Each point is reached from the start by the listed moves, each made once or not at all, plus a little noise. Is the number of moves made odd or even? Then give how often each move was made.
(in the rows, 128 means zero)

Moves:
(1): [178 101 121 127]
(2): [100 146 111 84]
(3): [145 125 188 78]
Start: [120 118 97 150]
Points:
[185 85 150 101] -> even (1, 0, 1)
[144 110 78 108] -> even (1, 1, 0)
[157 109 132 58] -> odd (1, 1, 1)
[122 121 97 150] -> even (0, 0, 0)

Moves:
(1): [135 156 130 117 123 116 148 143 150 127 126 146 102 153]
(2): [156 138 149 151 139 134 110 160 144 126 106 139 140 142]
(3): [129 151 135 148 121 118 108 127 161 150 120 115 155 123]
(4): [127 94 103 144 73 124 161 131 113 151 116 152 162 89]
(5): [134 108 135 134 144 157 143 116 134 139 139 134 106 115]
(6): [151 148 159 102 63 126 130 93 133 134 110 142 129 123]
(7): [129 171 117 148 122 113 145 126 103 130 112 104 113 125]
(8): [114 137 154 75 149 142 119 142 151 111 123 142 161 101]
(9): [117 119 154 147 110 108 109 119 139 123 119 155 123 115]
(10): [134 117 120 153 113 139 83 88 163 122 135 178 78 129]
(11): [143 147 137 126 120 157 133 142 130 133 169 163 131 125]
Start: [143 107 122 151 120 153 114 152 124 127 110 106 134 132]
Points:
[171 204 176 88 60 179 131 143 130 126 112 145 147 90] -> even (0, 0, 0, 0, 0, 1, 1, 1, 0, 0, 1)
[186 172 143 168 42 165 125 77 168 133 91 170 26 141] -> odd (1, 0, 0, 0, 1, 1, 1, 0, 0, 1, 0)
[181 116 144 184 83 222 110 156 168 140 118 223 125 68] -> odd (0, 1, 0, 1, 1, 0, 1, 1, 0, 1, 1)
[142 174 187 121 106 152 91 188 210 133 120 185 166 111] -> odd (1, 0, 1, 0, 0, 0, 0, 1, 1, 0, 1)
[179 143 199 95 86 173 93 164 165 113 67 144 179 114] -> odd (0, 1, 0, 0, 0, 1, 0, 1, 0, 0, 0)
[189 157 190 86 63 221 104 108 219 135 142 240 74 105] -> even (1, 0, 0, 0, 1, 1, 0, 1, 0, 1, 1)

Moves:
(1): [133 140 152 132 129 114 135 131 116 123 139 128 128 120 117 154 123 131 129 147 106 137 136 114]
(2): [125 138 128 126 127 138 120 124 114 127 128 120 131 133 125 130 125 122 123 129 121 120 133 134]
(3): [112 126 125 147 141 127 112 127 132 128 122 124 119 117 127 120 129 143 138 133 135 111 127 118]
(4): [135 114 122 125 116 132 127 127 129 122 128 121 106 123 121 127 140 134 128 133 140 132 136 108]
(5): [119 128 124 123 125 111 101 124 102 121 129 147 128 122 129 137 109 131 128 133 121 133 117 111]
(6): [114 113 104 119 132 118 121 108 129 137 96 115 136 127 110 131 133 141 124 114 138 122 104 144]
(7): [117 126 124 152 105 132 124 118 143 123 128 136 110 138 101 121 135 157 104 129 136 141 136 132]
(8): [140 132 112 127 136 122 150 137 131 121 131 135 114 133 134 125 121 122 131 146 147 147 122 120]
(9): [138 129 119 127 130 160 131 113 138 128 145 141 138 147 136 145 118 128 123 117 146 151 133 136]
(10): [125 124 118 123 134 135 140 128 139 131 133 135 112 122 144 124 126 116 123 130 112 127 117 130]
(11): [104 121 137 134 160 119 110 112 134 138 135 150 127 151 120 113 132 110 137 99 127 139 119 127]
(12): [134 140 147 115 116 135 133 105 100 88 135 142 122 126 125 133 154 154 124 126 147 149 143 160]
(13): [136 121 127 126 140 126 126 116 130 148 143 115 135 134 143 124 123 125 119 120 129 118 137 136]
(14): [118 131 110 157 141 140 85 133 117 105 144 142 147 144 101 146 114 120 113 131 120 96 158 110]
(15): [128 138 131 123 133 128 123 137 136 136 131 131 126 120 129 119 123 146 128 124 133 118 120 118]
(16): [111 139 133 127 109 121 126 140 127 140 146 143 117 107 136 139 141 137 122 131 135 136 130 109]
(17): [134 133 126 143 119 129 131 120 109 136 139 131 132 115 141 139 135 120 126 124 125 121 138 116]
(18): [141 132 129 119 126 127 128 127 133 134 126 140 131 134 135 107 135 116 136 157 115 124 126 129]
(19): [124 142 109 137 113 119 150 97 121 103 160 122 145 125 122 129 110 104 110 124 136 140 113 136]
(20): [119 130 132 121 120 134 153 126 124 138 129 120 136 122 145 135 138 132 122 133 141 118 121 111]
(21): [109 126 121 99 121 119 144 113 125 111 109 133 118 112 124 119 108 122 119 146 128 119 142 105]
(22): [123 99 103 107 134 135 137 129 122 123 131 152 102 130 107 112 99 143 130 115 144 137 128 151]
(23): [126 136 126 127 139 119 131 115 126 131 124 112 150 134 134 126 131 134 143 131 105 144 128 135]
(24): [110 125 132 113 122 102 121 117 123 135 127 147 104 136 125 128 115 135 142 115 119 133 124 127]
Start: [135 114 127 145 121 123 140 139 120 110 138 157 120 118 99 142 113 112 139 128 136 128 126 125]
Points:
[79 107 115 160 106 94 146 51 91 59 210 239 17 106 42 124 97 170 122 92 161 177 128 126] -> even (1, 0, 1, 1, 0, 0, 1, 0, 0, 1, 1, 1, 0, 0, 1, 0, 1, 0, 1, 0, 0, 1, 0, 1)
[98 95 79 99 147 138 176 48 120 132 217 217 101 170 121 108 53 63 126 86 146 157 98 162] -> even (0, 1, 0, 0, 0, 0, 0, 0, 1, 1, 1, 0, 1, 0, 0, 0, 0, 1, 1, 1, 0, 1, 0, 1)
[99 144 95 132 94 88 110 84 109 106 195 203 103 104 114 136 84 140 157 146 142 168 100 72] -> even (0, 0, 1, 1, 1, 0, 0, 0, 1, 0, 0, 0, 0, 0, 1, 1, 0, 1, 1, 0, 0, 0, 1, 1)
[124 109 56 147 167 140 84 74 96 69 163 180 117 131 97 160 98 171 126 130 175 139 131 114] -> even (0, 0, 1, 1, 1, 1, 0, 1, 1, 1, 0, 1, 1, 1, 1, 0, 0, 0, 0, 0, 0, 0, 1, 0)
[78 127 127 157 151 78 89 102 70 115 189 212 107 121 98 180 90 115 148 121 78 117 132 24] -> odd (1, 0, 0, 1, 1, 0, 0, 0, 0, 1, 1, 0, 0, 1, 1, 0, 1, 0, 0, 1, 0, 0, 1, 1)
[87 107 84 111 110 86 126 97 65 82 166 236 68 140 51 143 20 133 99 192 127 116 171 69] -> even (1, 1, 0, 0, 1, 0, 1, 1, 0, 0, 0, 0, 1, 1, 0, 0, 0, 1, 0, 1, 1, 1, 0, 1)
[12 122 68 116 109 59 91 38 56 79 158 191 129 119 55 165 72 99 114 110 131 125 114 47] -> even (0, 1, 0, 1, 1, 1, 0, 0, 0, 0, 1, 0, 0, 1, 0, 1, 0, 0, 1, 1, 1, 0, 1, 1)
[42 124 46 113 142 60 145 59 77 138 180 231 83 98 115 105 65 115 153 117 142 151 46 93] -> even (0, 1, 1, 0, 1, 1, 0, 1, 0, 1, 1, 0, 0, 0, 1, 1, 1, 1, 1, 1, 0, 1, 1, 1)
[117 102 87 89 119 150 165 56 93 62 211 249 85 131 104 114 88 118 119 110 191 188 92 134] -> odd (0, 0, 0, 1, 1, 0, 0, 0, 1, 1, 1, 1, 0, 0, 1, 0, 0, 1, 1, 1, 0, 1, 0, 0)
[99 143 84 168 189 125 88 76 87 84 147 197 132 138 88 117 132 120 149 136 126 111 123 131] -> even (0, 1, 1, 0, 0, 1, 0, 1, 0, 1, 1, 1, 0, 1, 1, 0, 1, 1, 0, 0, 0, 0, 1, 0)
[14 94 52 144 150 93 110 85 118 114 185 229 82 111 58 130 63 130 121 69 169 98 79 97] -> odd (0, 0, 1, 0, 0, 1, 0, 0, 0, 1, 1, 0, 0, 1, 1, 1, 0, 0, 1, 1, 0, 1, 0, 1)
[36 118 114 157 102 61 83 86 107 167 139 232 77 99 91 121 127 173 138 112 153 116 81 58] -> odd (0, 0, 1, 0, 1, 1, 1, 0, 0, 0, 1, 0, 0, 0, 1, 1, 1, 1, 0, 1, 0, 0, 0, 1)

Moves:
(1): [131 110 127 129 101 121 147 127 132 117 115 98 110 113 123 113 149 113 129 111 137 113 120 136 137 106 103]
(2): [128 131 126 135 120 127 119 118 148 149 124 135 124 135 123 134 113 116 109 124 121 109 128 113 122 118 130]
(3): [124 137 138 121 133 122 115 132 141 110 135 146 124 133 133 124 124 131 137 131 131 130 133 138 121 144 118]
(4): [126 129 134 139 120 123 121 127 128 127 125 120 130 122 134 126 133 130 118 143 124 126 127 126 126 142 135]
(5): [128 126 119 126 122 116 134 131 142 142 126 131 125 132 118 118 130 130 118 134 112 125 122 132 157 135 131]
(6): [130 119 135 123 127 118 127 123 134 131 120 137 133 120 130 130 124 131 133 125 153 141 125 121 122 140 133]
(7): [142 133 126 113 141 118 130 116 138 122 123 121 136 146 145 139 121 129 136 129 129 119 124 130 130 113 128]
(8): [123 151 136 127 131 121 147 131 120 133 138 158 126 118 142 151 129 141 132 122 131 117 128 111 124 121 140]
(9): [128 117 134 116 137 117 137 128 140 132 137 142 104 139 125 130 118 142 122 138 132 134 125 118 108 121 141]
(10): [122 148 135 115 137 141 142 102 140 114 122 135 127 130 130 121 121 120 105 130 127 141 142 129 135 130 131]
(11): [148 134 118 120 121 138 121 125 129 119 114 112 143 144 129 130 145 136 128 127 114 136 123 114 120 135 124]
(12): [132 127 133 145 101 125 155 108 141 113 139 118 120 120 122 139 140 136 136 121 127 138 137 132 124 138 98]
(13): [130 122 136 129 115 119 116 135 124 131 142 125 111 127 139 128 128 146 127 119 138 123 120 144 130 124 132]
(14): [129 127 136 136 128 126 132 154 124 131 120 139 141 130 147 138 108 121 125 125 135 138 119 129 128 136 110]
(15): [121 129 122 130 126 116 144 118 141 135 117 105 120 146 128 140 138 142 114 131 139 115 115 141 122 126 102]
(16): [153 129 134 120 122 142 122 121 135 134 122 119 130 122 123 137 129 127 131 132 128 122 133 129 122 118 127]
(17): [140 139 114 94 106 136 139 113 115 109 141 125 139 127 124 103 145 105 135 141 114 135 113 120 126 131 124]
(18): [128 138 115 111 153 136 109 138 112 90 128 141 120 133 121 147 90 146 143 130 106 149 120 133 121 130 112]
(19): [120 117 153 140 130 132 122 119 124 141 114 132 137 115 111 132 127 140 149 130 134 149 117 140 147 116 121]
(20): [118 145 148 120 131 128 117 134 131 144 135 127 125 121 128 154 130 135 127 133 107 141 126 135 140 149 135]
(21): [122 145 123 114 129 127 114 145 150 135 128 134 136 141 138 125 107 123 140 152 138 143 137 118 142 137 126]
(22): [126 120 137 126 119 146 145 121 121 136 117 129 121 137 136 137 130 117 125 127 130 113 116 111 137 139 126]
(23): [120 140 125 145 137 116 101 139 114 136 127 140 128 151 115 159 131 141 123 140 125 135 152 144 137 129 123]
(24): [137 125 117 128 130 124 130 125 128 139 126 130 115 133 130 123 129 129 132 128 131 130 127 122 124 125 109]
Start: [127 133 133 142 127 148 143 130 127 117 145 114 113 133 128 149 137 140 128 120 123 130 124 135 145 146 145]
Points:
[140 187 155 73 125 141 92 125 164 93 117 174 110 227 147 193 59 160 123 193 85 186 93 123 177 180 109] -> even (0, 1, 1, 1, 1, 0, 1, 0, 1, 1, 1, 0, 1, 1, 0, 0, 1, 1, 1, 0, 1, 1, 1, 0)
[156 175 189 73 129 156 112 100 150 104 145 142 102 141 139 204 69 161 118 156 81 182 83 143 140 138 134] -> even (0, 1, 0, 1, 0, 0, 1, 0, 1, 1, 0, 0, 1, 1, 0, 1, 1, 1, 1, 1, 0, 0, 0, 0)
[161 150 159 114 100 102 147 138 196 154 128 155 87 168 157 201 114 196 97 121 148 111 87 113 110 160 123] -> odd (0, 1, 1, 0, 1, 1, 0, 1, 1, 0, 1, 0, 1, 1, 1, 1, 0, 0, 0, 0, 0, 0, 0, 0)
[148 161 143 112 106 158 87 147 164 164 140 123 72 155 138 198 77 161 117 160 80 135 104 116 179 180 124] -> even (0, 1, 0, 1, 1, 0, 0, 0, 0, 0, 0, 0, 1, 0, 0, 1, 0, 1, 0, 1, 1, 1, 0, 1)
[169 169 144 96 91 111 146 87 136 59 153 146 109 138 139 179 138 204 187 138 101 184 75 133 149 178 89] -> odd (0, 0, 1, 1, 1, 1, 1, 1, 0, 0, 1, 1, 1, 0, 0, 0, 1, 1, 1, 0, 0, 0, 0, 1)
[172 162 118 83 149 145 151 107 169 85 86 102 138 183 146 200 94 172 111 129 113 166 96 138 147 157 89] -> odd (0, 0, 0, 0, 1, 1, 1, 0, 0, 1, 1, 0, 0, 1, 1, 1, 0, 1, 0, 0, 0, 0, 0, 0)
[117 173 139 130 168 161 120 144 111 80 121 177 93 178 146 196 72 145 123 134 110 167 133 147 150 187 83] -> odd (0, 0, 1, 0, 0, 0, 0, 0, 0, 1, 0, 0, 0, 1, 0, 0, 0, 1, 0, 0, 0, 1, 1, 1)
[144 144 154 136 106 106 165 87 163 141 117 84 81 203 141 249 168 201 116 154 124 147 109 121 125 197 91] -> odd (0, 0, 0, 1, 0, 1, 1, 0, 1, 0, 1, 1, 0, 0, 1, 0, 0, 0, 0, 1, 0, 1, 1, 1)
[123 151 148 156 85 131 175 128 179 117 127 106 97 170 171 173 127 147 129 151 155 138 112 124 146 212 45] -> even (0, 0, 1, 1, 0, 0, 0, 0, 0, 0, 0, 1, 0, 1, 1, 0, 0, 0, 0, 0, 1, 1, 0, 1)
[122 181 157 107 99 142 207 121 185 45 117 126 72 177 174 205 108 177 121 145 132 160 102 106 123 192 44] -> odd (1, 0, 1, 1, 0, 0, 0, 1, 1, 1, 1, 1, 0, 1, 1, 0, 0, 1, 0, 0, 1, 1, 0, 0)

Moves:
(1): [125 127 136 124 107 116 127 149 122 132 126 145 137 147 136 145 144 106 112 106 136 133 139 128 111 140]
(2): [124 131 153 123 126 144 136 95 137 125 121 145 125 118 111 134 123 112 135 116 140 125 136 144 143 159]
(3): [124 120 133 132 134 122 128 125 135 131 141 132 121 135 106 131 112 143 133 117 138 135 138 141 139 120]
(4): [143 148 137 131 152 106 171 157 126 152 134 138 154 138 135 160 110 120 121 106 147 135 101 137 130 132]
(5): [104 130 138 139 111 128 123 118 135 108 148 94 111 143 143 123 90 146 129 147 132 143 137 134 149 112]
(6): [141 144 139 128 128 129 144 121 107 121 126 149 135 125 121 129 101 111 114 162 124 124 117 116 149 133]
(7): [137 152 134 131 105 142 139 130 100 113 141 141 129 126 123 118 105 150 115 153 138 100 128 155 117 112]
(8): [127 160 139 139 108 117 108 135 129 107 126 132 117 144 130 164 133 119 142 138 138 131 124 124 146 126]
(9): [127 127 129 119 141 127 164 135 133 123 112 129 136 128 103 123 121 124 131 117 132 126 123 140 121 112]
(10): [138 108 105 136 108 135 152 112 112 130 115 96 124 109 122 133 108 112 132 119 152 121 151 135 113 117]
(11): [142 123 114 144 150 121 148 129 129 150 111 126 127 159 130 126 117 96 109 152 137 139 153 107 125 119]
(12): [134 138 114 119 147 122 117 142 123 131 112 120 132 111 135 136 136 118 145 135 127 133 131 150 120 136]
(13): [147 104 176 86 128 126 141 113 131 133 113 124 102 115 133 139 117 153 113 131 129 96 117 119 147 131]
(14): [105 123 130 125 114 125 135 143 136 144 127 125 121 125 120 106 121 126 121 145 140 142 123 115 117 119]
(15): [129 132 120 145 148 129 113 116 113 127 96 139 133 131 111 120 116 135 119 132 118 109 129 115 126 166]
(16): [133 142 128 107 114 115 134 133 116 142 142 118 132 138 136 118 124 123 115 126 132 117 126 136 123 127]
(17): [135 118 109 109 115 143 118 125 126 130 121 132 144 145 145 116 116 119 128 150 132 112 115 109 114 121]
(18): [149 130 127 121 135 111 136 128 148 114 126 131 137 117 135 133 136 135 136 115 139 116 127 132 120 134]
(19): [118 124 154 120 129 129 130 158 158 122 129 124 133 123 95 148 109 115 120 119 124 157 143 94 131 120]
(20): [129 133 103 144 133 134 146 130 136 133 132 133 121 139 120 149 128 128 148 152 109 131 147 121 148 123]
(21): [101 121 123 130 139 111 132 128 134 124 136 140 137 140 133 121 133 145 115 154 119 116 120 110 99 99]
(22): [118 138 122 119 129 112 120 132 113 127 113 121 118 131 125 132 129 146 115 127 138 131 134 122 129 101]
(23): [161 108 132 133 122 127 134 119 159 145 127 123 115 153 138 135 109 101 102 140 104 160 107 111 120 143]
(24): [121 130 146 124 148 123 136 130 101 125 128 156 127 129 135 116 108 138 157 134 120 129 129 129 120 142]
Start: [95 128 125 143 134 132 127 134 119 141 126 126 115 122 140 119 131 135 143 132 123 128 134 127 129 116]
Points:
[76 171 139 95 189 60 208 207 77 192 113 141 132 134 111 116 68 149 158 114 173 151 114 172 106 80] -> even (0, 0, 1, 1, 0, 0, 0, 0, 1, 0, 0, 1, 0, 1, 0, 1, 0, 0, 0, 0, 0, 1, 0, 1)
[102 114 174 97 128 43 233 187 159 131 85 100 122 205 120 219 14 122 89 138 222 126 163 67 111 7] -> even (1, 0, 1, 1, 1, 0, 0, 1, 1, 1, 1, 0, 1, 0, 0, 0, 1, 1, 1, 0, 1, 1, 0, 0)
[171 168 138 110 177 57 186 215 95 190 84 179 162 212 135 159 10 87 80 153 159 140 141 102 63 137] -> even (1, 0, 1, 1, 0, 0, 1, 0, 0, 0, 1, 1, 0, 0, 1, 1, 1, 1, 1, 0, 0, 1, 1, 1)
[88 135 66 120 146 94 174 167 80 198 86 110 168 135 152 104 70 108 117 175 164 88 106 112 49 108] -> even (0, 0, 0, 1, 0, 0, 0, 0, 0, 1, 0, 1, 0, 1, 1, 1, 1, 0, 0, 0, 1, 0, 0, 0)
[109 87 96 89 168 62 219 183 148 187 74 106 126 174 106 98 17 82 112 190 164 167 161 66 29 34] -> even (0, 0, 1, 0, 0, 0, 0, 0, 1, 1, 1, 1, 0, 1, 0, 1, 1, 1, 1, 0, 1, 1, 1, 1)
[129 143 121 132 97 117 166 148 106 151 113 110 124 176 100 158 26 47 113 190 175 139 177 64 146 75] -> even (0, 0, 1, 0, 0, 1, 0, 1, 0, 1, 1, 0, 0, 0, 0, 1, 1, 0, 1, 0, 0, 0, 0, 0)
[99 148 218 71 120 59 170 227 117 165 111 187 109 192 139 192 20 142 92 194 158 143 89 80 78 66] -> even (1, 0, 1, 1, 0, 0, 1, 1, 0, 0, 0, 1, 1, 1, 0, 0, 1, 0, 1, 0, 1, 1, 1, 1)
